Every row gives one point. Before rounding, the points of a table are all equally far from one centre. They may lie mostly on one side of it. Write the centre, to within rounding.
In the rows, zero is written as 128.

Points (9 x 3):
[[102 160 159]
 [175 134 178]
 [102 123 148]
 [150 155 137]
 [ 95 136 156]
 [122 138 211]
 [ 94 128 165]
 [174 143 162]
 [141 143 130]]
Centre: [134 137 171]

Points (16 x 9):
[[107 182 147 108 124 117 118 154 118]
 [111 159 130 103 115  98  54  76 151]
 [136 189 127 121 101 131 127 127 142]
 [105 180 137  61 107  80 109 150 150]
 [125 143 108 138 144  61  58 127 132]
 [154 135 137  46 114 126  82 148 119]
 [150 166 133  50 119  63  83 139 117]
 [155 130 112  72 166 102 107 172 137]
 [137 158 114  77 104 124 131 174 124]
 [148 182 118 107  83 120 131 132 119]
 [ 92 161 163 107 118  66 110 133 124]
 [167 163 106 103 130 122 117 171 120]
 [108 172 123  68  79  98 117 151 125]
 [145 144 135 124 146 118 101 147  84]
 [123 175 103  87  92 122  91 118  92]
 [152 159 120  57 153 126 119 132 106]]
Centre: [133 138 119  96 122  97 101 122 138]

Points (26 x 20):
[[144 191 172  95 162 137 116 144 114 146 132 133 151 168  76  99 102  95
  109 109]
 [106 195 176 113 138 122  98  77 133 176 148 117 135 193 154 172 111 111
   92 130]
 [151 134 150 150 175 120 140  85 129 128 151 144 121 145 139 153 105 144
  120 158]
 [140 179 135  78 130 169 104  85 129 178 149 172 130 140 139 134  82 120
  120 117]
 [103 199 156  77 144 164 116 160 101 185 119 125 144 150 184 141 131  94
  115 152]
 [138 163 147  81 108 146 105 131 116 129 125  87 141 164 136 103 104 121
  155 165]
 [150 174 163 134 147 132 136 111 120 162  87 128 121 137 132 206 103  83
   92 135]
 [125 182 168  84 201 161 115 122  96 149 129  93 110 152 107 127 110 111
  120 166]
 [165 187 139 103 170 148 125 108 116 170 157 120 138 197 128 150  79 139
  115 118]
 [144 193 193  86 145 141 111  89 127 202 159 130 132 129 172 177 132 120
  125 136]
 [122 188 181 159 155 151 115 126 111 124 113 127 122 159 126 149  98 132
   79 169]
 [104 231 146 112 152 134 114 122 126 154 128 112 156 134 163 142 111 129
  124  92]
 [169 192 177  96 162 111 103 101  60 165 126 106 137 151 112 160  99 100
  112 115]
 [133 186 189 127 168 138 141  72  83 159 111 110 143 147 163 150 133 145
   67 124]
 [128 203 157 118 132 110 130  63  83 154 119 141 105 156 166 159 124  87
  110 146]
 [126 177 197 133 165 142 137  82 128 157 148 150 148 155 160 129 177  80
  119 129]
 [132 192 162  77 140 128 132  79 127 189 107 146 197 152 155 148 130 141
  117 108]
 [112 207 163 116 145 153  76 132 104 199 141 145 129 162 128 139 109 118
   82 136]
 [146 203 166 109 134 132 133 124  82 154 132 137  88 191 153 122 122 138
   92 111]
 [122 195 163 101 151 138  94  98 127 165 141  81 141 153 206 132 117 110
  132 144]
 [110 193 195 111 145  98 121 127 140 178 128 103 150 112 132 178 114 129
   91 125]
 [116 181 147  84 145 101 136 104  91 191 155 147  97 158 118 151 146 101
  105 113]
 [152 200 115  97 186 150 119 101 130 174 148 139 158 185 156 158 118 110
  117 110]
 [160 163 172 114 168 122  98 115 128 167 135 109 128 160  83 137 155 149
   91 102]
 [135 179 177 104 164 159  83 127 114 156 129 133  80 149 139 174  90  97
  103 129]
 [157 148 161 142 142 105 115 129 134 185 115 101  88 147 130 158 134 143
  118 128]]
Centre: [139 165 160 101 146 133 122 115 118 151 125 128 141 147 141 138 126 113
 108 137]

Points (31 x 24):
[[147 125 107 162 133  58 123 112 138 163 167  73 116 140 138 135 136 105
  160  79 148  72 159 104]
 [119 125 120 111 133  95 123 126 122 225 126 115 138 142 130 126  78 121
  117  80 156  41 119  92]
 [133 131 112 124 152  95 137 124 159 162 103 147  85 138 101 108 144 107
  111  91 129  57 160  94]
 [175 156 134 128 131  62 137  85 127 145 138  99 115 112  94 136 140 125
  116 131 166  51 128 145]
 [130 117 119 142  79  78 163 115 131 179 153  75  82 130 145 127  99 146
  151  73 170  63 111 108]
 [150 154 144 142 176  71 130 128 111 180 116  72  99 134  81 125  68  77
  185  79 117  75 148 116]
 [142 143 119 109 104  84  83 149 119 186 115 105 125  80  54 149 102  90
  123  96 123  76 100 108]
 [165 154 125 106 125  87 113 151 136  95 124  92  85  85 135 127 107 110
  108 104 141  85 167 109]
 [112 135  99 175 141  48 177  98 136 149 131 106 108 142  88 129 158 128
  135  86 113 101 129 151]
 [111 123 140  84 120  89 187 137 117 165 135  75 140 150 102 115 107 102
  135  82 182  90 179 127]
 [137 153 109 156 140  88 130  82 127 107 114 109 112 103 117 142 110 182
  182  57 149  96 128 140]
 [125 122 180 117 117  88 155 104  95 182 129  85  72 133 137 111 109 158
  140  80 171 133 120 164]
 [146 101 119 141 123  65 129 108 103 164 158  38 123 121  97 127  80  96
  125  84 165  79 134 125]
 [127 139  72 124 104  86 158 132 123 153 116  95 122  93 123  97 123 144
  158  91 179  94 128  98]
 [148 116 105 155 123  78 149 145  93 171 133  95  89  86 136 104 114 133
  189  78 111  79 130 135]
 [123 106 177 127 105 101 161 121 105 200 125 103 129 130  92  94  95 125
  135  88 106  63 124  94]
 [154 125 141 156 127 123 129 164  92 142 120 110 104 137 112 127 108 107
  150  73 119  46 166 106]
 [190 142 163 146  97  88 146 129 128 148 107 148  93  90  93 144 121 111
  158 102 123  78 146  83]
 [153 147 106 146  75  41 155 109 139 151 116  93 132  98 139 146  88 152
  140 106 189  84 127 140]
 [124 134 122 144  83  89 139 131  88 182 136  81  92 106 120 135 129 140
  161 153 121  85 123 128]
 [139 129 143  95 113 118 134 138 115 152 126  46  78 117 104 111 122 119
  133  47 138  63 158 114]
 [108 158 125 149 157  93 149 147 131 173 139  70  82 112 116 124 103  83
  106  65 162  81 162 126]
 [126 140  81 116 149 100 125 138 129 171 165  69  97  94  71 102  90 132
  137  71 154 128 107 120]
 [184 143 152 126 149 103 125 151 180 162  95  76 144 136 122 124 148 136
   82  86 148 128 155 101]
 [104 146 102 131 128  94 119  86 120 158 129  94 124  93 100 156  76 164
  103  93 167  89 157 103]
 [142 156 150 131 119 107 167  68 133 212 112  70 147 116 162 175  98 128
  133  65 104  83 135 117]
 [140 135 161 159 129 113 178 100 120 149 121  81  54 143 101 129 113 129
  106 111 168  86 125 155]
 [129 158 101  99 120  87 114  84 118 185 119  85 137 119 146 120 104 117
  125  93 168  79 165 106]
 [137 117 143 155 138 111 145 139 117 147 131  55 106 118 149 125 173 137
  149  78 138  62  96 142]
 [125 147 137 120  84 129 128 101 137 146 101  79 139  92  96 115 127 124
  128  79 147  49  98 159]
 [182 159 117 119 119  75 117 123 116 147 132  50 118  93 109 131 121  96
  119 117 118 105 134  76]]
Centre: [141 125 136 113 135  91 143 134 149 157 111 101 118 129 115 159  98 125
 144  92 128 109 116 135]

Points (29 x 24):
[[ 87 160 113 154  87 163 137 153 110 115 138 131 108 124  77 158 119 102
  132 106 127 116  40  99]
 [144 148 163 135 102 164 104 132 130 128 117 164  93 113 100 182 118  72
  149 154 171 137  99 108]
 [109 114 117 148 120 129 154 151  85 103 116 110 119 108  72 137  76 105
  126 137 168 141  49  94]
 [ 86 148  92 125 121 145  84 112  69  94  96  90 141 132  90 186 134  77
  122 143 159 107  83  91]
 [121 136 132 131 106 120  84 174  74 132  86 125  76 107  98 188 121  78
  121 153 162 125  87  87]
 [ 88 167 119 135 103 121 105 149  87 113 110 117  79 105  94 207  97  93
  132 154 178 114 116 137]
 [116 130 140 110 109 143 123 151  86 102  90 120  96 129 102 152 105  68
  160 165 186 149  68 120]
 [132 186 152 123 117 126 110 135 116 120 125 112  79 121 121 158 107  65
  138 101 156  80  48 144]
 [ 97 159 108 107 122 145 126 128  83  90 112 139 124 161  80 192 132 115
  123 131 175 115  72 103]
 [ 93 119 104  99 133 155  70 146  82 119 128 120  80 120  67 175 120  94
  122 135 168 111  65 112]
 [133 144 155 143 108 137  91 156 100  99 113 107 120 127 107 200 108 101
  128 137 164 106  43 157]
 [ 99 136 153 107 116 133  86 164 119  90 133 134  76 110 100 171  99  89
  150 150 192  93  85 128]
 [122 150 122 126 120 142 129 173 142 127 151 155  89  94 123 184 123  82
  154 116 159 131  97 147]
 [112 150  97 117 140 138  90 143  77 143 124 140 105 101 109 186  79  64
  146 137 133  64  91 101]
 [105 130 124 118 128 137 129 156 119 142  92 145  66 143  53 154 111  69
  142 137 142 105  78  96]
 [ 97 155 127 111 115 114 130 148 115 111 116 103  99 108  96 171 123  90
  157 169 202 102  56 122]
 [118 157 107 114 158 126  88 125 115 139 100 126  75 109 108 181  75  70
  145 128 134 127  85 129]
 [100 147 103  90 106 127 101 139  94 132 126 153  97 152 105 191 102 104
  154 167 156 144  81 108]
 [113 158 139  88 130 111 122 154  88 102 152 111 101 126  88 189 142 102
  125 134 165 128  34 120]
 [133 126 164 120 130  87 107 164  79 117 125  79  93  93  94 168 151  41
  130 112 175 125  77 105]
 [107 146 123 116  93 106  88 139 106  90 133 129  86 104  97 165 109  97
  142 166 177 119  59 129]
 [120 134 121 133 129 130 102 162  79  86 122 121 118 116  98 196 133 101
  156 109 196 102  67 117]
 [ 99 162 125 128 134 134  90 127 103  88 111 141  95 124  88 198 109  76
  128 128 162 129  75 135]
 [ 97 158 170 163  91 123  97 132 107  78 104 112  93 138 130 173  99  87
  106 133 179 108  91 103]
 [127 121 146 119 106 129 132 165 116 155 125 122  82  85 109 188 115  99
  135 128 177 156  57 129]
 [133 139 110 106 154 113 127 174 111 118 107 130 130 124  60 169 102 105
  142 187 167 120 101 123]
 [125 175 133 130 134 157 126 159 121 107 124 103 105 139  61 171 109  97
  140 165 151 134  48 126]
 [130 139 160 113 112 108 114 171 104 136 131 143  85 157  85 153 109  73
  131 155 165 130  62  66]
 [ 95 144 114 113 123 165 116 131  58  83 143 136  85 133 112 154 106  75
  148 131 160  91  67 124]]
Centre: [116 132 146 117 117 131 119 135 104 134 134  95 126 124 106 147 119 103
 131 124 134 110 116 110]

Points (30 x 24):
[[125 139 123  72 108 162 131  79 118  92  84 127 106  94 181 159 137 116
  141 170  93 149 160 113]
 [159 122 112  59 133 118 146  67 143  95 109 107 134 128 179 163  95 113
  110 159 118 172 168  99]
 [154 116  96  68 122 131 116  81 114 106  65 127 113  91 187 157 115 102
  128 169 102 131 140  84]
 [136  98  98  73 126 153  94  86 169 106  98 117 134 141 179 162 125 125
  151 183 114 149 128  88]
 [126 113  78  82 141 137 108  91 120  98  83 130 118 133 166 159 118  99
  149 141 125 141 157  95]
 [137 124  75 114 131 122  98  59 121  81 103 132 102 126 194 124 121 107
  124 160  98 138 132  79]
 [156 107  95  83 134 122 104  70  93  81  82 100 136  93 162 174 114 143
  112 165 105  91 146  89]
 [159 104 113  93 130 140  88  68 102  81 111 118 131  91 166 145 123 116
  117 166  85 142 159  71]
 [136 120  97  61 116 117 121 106 102 117 109 117 123 127 196 171  96 100
  136 145  96 158 161 116]
 [143 117  94  75 119 132 120  88 128  98 115  93 138 142 136 163 149  96
  177 166 118 128 123  94]
 [150 101 136  92 105 120  94 101 140  94  90 137 116 141 187 177 116 135
  110 183 128 147 156  72]
 [150  98  94  94 132 132 108  62 139  94  92 129 111  99 153 159  97 132
  117 192  88 129 155  88]
 [162 131  74  83 121 115 103  77  92  94  81 117 108 110 154 178 131 118
  139 168 112 113 181 111]
 [152 118 106  85 115 114  66  70 121  95  96 122 140 116 163 150 145  98
  168 211 124 134 153 104]
 [154 103  93  42 112 142 106  78 131 109  97 111 119 122 205 163 123 117
  139 168 100 136 155  99]
 [151 104  97  79 111 139 104  47 129  89 105 116 105 155 176 155 109 124
  112 153 109 134 150  78]
 [134 127  70  86 130 124  94  76 122 108 122 110 123 106 151 167 123 138
   99 159 120 190 141 112]
 [131 120  83  97  98 106 121  83 101 104 116 102  80 110 185 155 108  97
  126 178  94 128 145 119]
 [147 105 107  80  93 128 115  81 122  86 128 108 104 110 139 164 109 101
  108 175 100 151 135 104]
 [140 138  98  82 128 129  90  98 106 123  97 105 124 143 145 163 118 111
  105 200 111 145 117  80]
 [152 104 103  77  90 141 104  85 129  96 111 121 141 118 178 163 101  96
  116 146 121 139 129  82]
 [157 117 118  72 116 140 100  32 134 107 122 113 141  99 159 140 100  99
  164 167 105 163 134 107]
 [177 113  71  70 112 153 102  68  96 102 104 113  97 117 180 176 146 101
  124 162 116 140 151 113]
 [152 126 141  88 119 138  87  66 113  77 107 113 134 109 188 143 102 108
  137 158  78 181 154 101]
 [154 124  87  71 128 127  76  85 124  94  82 130 149 112 191 174 147 135
  148 166  68 126 137 105]
 [157 126  72  77 119 135 110  83 107 103 115 125 127 125 185 147  90 118
  114 178  98 147 170  83]
 [158 100 100  77 110 126 123  84 103  82  93 108  83 125 205 184 144 142
  135 165 106 149 140  85]
 [153 110  95 102 145 158 118  82 137  93  62 125 137 106 180 166 148 120
  130 179 132 130 179  93]
 [148 134  96 112  98 118 132  42 132  84 117 112 106 121 166 170 104 111
  139 181 108 147 162  89]
 [111 139 102  73 135 143 121  53 124 113 102 129 138 108 141 143 126 108
  122 154  94 145 156 108]]
Centre: [170 125 126 111 136 123 120  84 113 113 116 120 131 127 178 143 130 146
 136 166 124 131 128 137]

Points (31 x 24):
[[152 130 138 100 134  97 129 141 162 109 187 201  75 116 147  90  94  83
  114 148 105 147 147 139]
 [152 138 115 122 122 156 149 143 123  78 174 155  95 122 132  78  45  88
  150 144 104 150 142 130]
 [118 153 105 116 113 113 126 135 154 115 191 183 111 108 123  73  77  84
  156 143  99 132 149 117]
 [135 157 166 135  82 121 132 136 121 111 189 179  88  98 133  97  96 103
  144 103  95 118 150 135]
 [104 130 110  92 109 123 132 142 123 100 168 159  95 106 155  54 104 117
  136 137 106 124 168  98]
 [149 163 131 155 111 134 135 156 119  99 152 165  58  96 132 106 131  86
  152 137 122 130 165 135]
 [130 153 125 134  96 119 140 142 127  86 152 182  76 114 167  79 103  94
  145 158  76 143 175 124]
 [104 123 120 105 129  94 145 153 131  67 172 188  94 129 136  75  64  96
  149 141  87 154 152 111]
 [128 170 138 117 153  82 119 187 131  93 174 181  79 127 152  70  92 124
  147 154 110 161 167 115]
 [144 123 126  96 102  94 155 160 126  82 184 202  88  90 155 108 107 107
  146 138 107 152 132 127]
 [135 132 125  85 126 113 127 142 122 110 186 167  79 127 127  69  98 112
  142 132  76 143 177 114]
 [109 144 111 139 121 120 156 160 132  76 159 178  96  72 146 102  93  73
  152 138 114 147 165 133]
 [102 154  98 103 104 147 100 156 118  90 152 184  81  96 150  86  78 115
  150 123  88 157 151 102]
 [135 165 130 121 115 116 133 133 124 113 176 177  86  95 119  92  92 110
  163 141 111 144 181  86]
 [134 169 138 145 114 114 126 130 112  97 167 175 102  90 154  66  92  93
  146 147  96 136 158  84]
 [162 142 116 133 136  97 152 127 148 108 157 169  82  87 149  71  79 110
  128 138  82 140 177 117]
 [104 152 149 131 136 127 129 161 131 137 183 164  65 105 126 123  79 111
  121 178  72 101 163 113]
 [143 175 117 134 107 120 145 138 124 133 152 161  93  80 165  76  95  86
  139 162 108 147 161 118]
 [129 162 136  93 122 125 138 163 113  87 183 189  95 100 146  75  72  74
  139 139 103 148 151 121]
 [154 144 126 117 119 109 167 156 132 123 157 167  81 106 150  87  91  72
  126 152 116 109 145 105]
 [139 149 120 140 121 104 137 145  91  85 163 171  65 112 172  68 117  84
  144 154  96 148 142 121]
 [117 147 135 116  88 109 136 151 124  96 186 162  81  94 151 115  89 102
  163 153  79 127 139 103]
 [124 176  89 118 131 148 126 151 133 112 173 188  58 119 158  66  92 103
  150 142 115 164 140 125]
 [107 187 126 117 134 131 138 137 103  94 169 203  90  96 140  98  94  81
  174 148 102 122 158 127]
 [119 139 146 116  94 109 159 167 102 104 176 193  51  97 150  83  87 116
  131 138  95 160 153 134]
 [107 151 145 132 123 106 134 165 142  47 177 169  98 116 149  71  80 125
  128 144 111 178 165 128]
 [129 123  95  95 129 128 123 144 132  76 165 187  80  99 180  65  85 126
  121 179 113 140 150 141]
 [122 146 117 118 122 132 121 148 158  99 192 186  54 112 152  86  81 109
  128 133 104 120 171 122]
 [151 154 110 110 129 126 116 126 137 119 197 167  80  76 148  81  95 120
  120 135 103 144 164 102]
 [140 156 119  85 128 114 126 163  97  89 170 171  99 108 142  84  73  92
  149 133  89 118 161 102]
 [134 165 130  92 133  94 121 195 119 102 182 207  93 102 154  81  77 110
  139 147 109 122 152 138]]
Centre: [119 144 132 131 144 124 129 143 119 111 142 171 107 119 134 110  95 136
 124 142 107 140 123 140]
